Each row is a point. Two turns around zero, p and q, are shown by what they do to some points. Where does a point land after both, in the order given? Backwards means that the second turn is done in reverse. Each puzzle has new turns, and all numbers are rounded.

Turn p:
[44 59] -> [46 57]
[-10 -34] -> [-11 -34]
[-41  -6] -> [-41  -4]
[  7 -19] -> [  6 -19]
Turn q:
[-40  -2] -> [-35 -20]
[-15 -46] -> [  7 -48]
[22 58] -> [-6 62]
[ 37 -34] -> [ 48 -14]
[-4 24] -> [-14  20]
Where do these land?
p, then q: [15 19] -> [ 6 23]
q, then p: [ 4 31] -> [-9 30]
p, then q backwards: [ -4 -78] -> [-41 -66]
p, then q: [-16  28] -> [-26  19]

Turn p:
[-43  25] -> [-26  42]
[37 19] -> [42 -1]
[-24 -54] -> [-47 -36]
[30 10] -> [31 -5]
Turn q:
[16 61] -> [-1 63]
[-24 -35] -> [-14 -40]
[  8 -26] -> [ 15 -23]
Where do these land?
q, then p: [11 34] -> [18 31]
q, then p: [-59 -26] -> [-63 -12]
p, then q: [ 12 -34] -> [  4 -36]
q, then p backwards: [36 26] -> [ 8 44]

Turn p:
[-22  -9  40] -> [-31  11  33]
[-12  36 -83] -> [ 12   2 -90]
[21  5 26] -> [16 12 27]
[ 13 -31  17] -> [  2 -24  29]
Turn q:
[-38   6 -37] -> [-50  -5 -18]
[ 32 -23  -6] -> [ 27 -29  -3]
[-19 -40 -11] -> [-21 -35  20]
[25 57 53] -> [44 69  1]
Where do these land?
p, then q: [ 27   7 -21] -> [ 23 -19 -19]
p, then q: [-53   3  -2] -> [-52  10  -1]
p, then q: [ 10  25 -28] -> [  6 -11 -37]
p, then q: [ -8 -76  52] -> [-3  3 92]
q, then p: [24 41 -1] -> [ 33  11 -33]

Turn p:
[-39  -9 -21 -50] -> [-35  12 -44 -35]
[ 23 -60   1  -2] -> [ 11 -56 -27  11]
[-12   8   4  38] -> [-13   6  25  29]
[-10  -7  24 -41] -> [-11 -14  -5 -46]
[38 67 -8 55] -> [47 51 51 40]
Turn q:
[-17 -24 -25  26] -> [-37 -24 -16   1]
[ 15  -5   9 -69] -> [ 28  33  21 -53]
[-56  -6 -24  11] -> [-59  15 -10   8]
[34  3 56 60] -> [ 34 -50  30  58]
[ 24  32 -16 -28] -> [ 34  27 -24 -13]
Where do these land?
q, then p: [ 47 -35 -59  23] -> [ -1 -23 -83   7]
q, then p: [11 36 26 -6] -> [34  7 28 13]
q, then p: [ 27 -21  14   7] -> [ 11 -35  -7  -5]
p, then q: [-31 -43  21 -78] -> [-42  35  -2 -79]
q, then p: [-22  22  31  29] -> [-10  -4  40  33]
p, then q: [ 21  -5 -37  -2] -> [ 10 -15 -39   2]
p, then q: [-53  46   5  26] -> [-11  46  23  54]
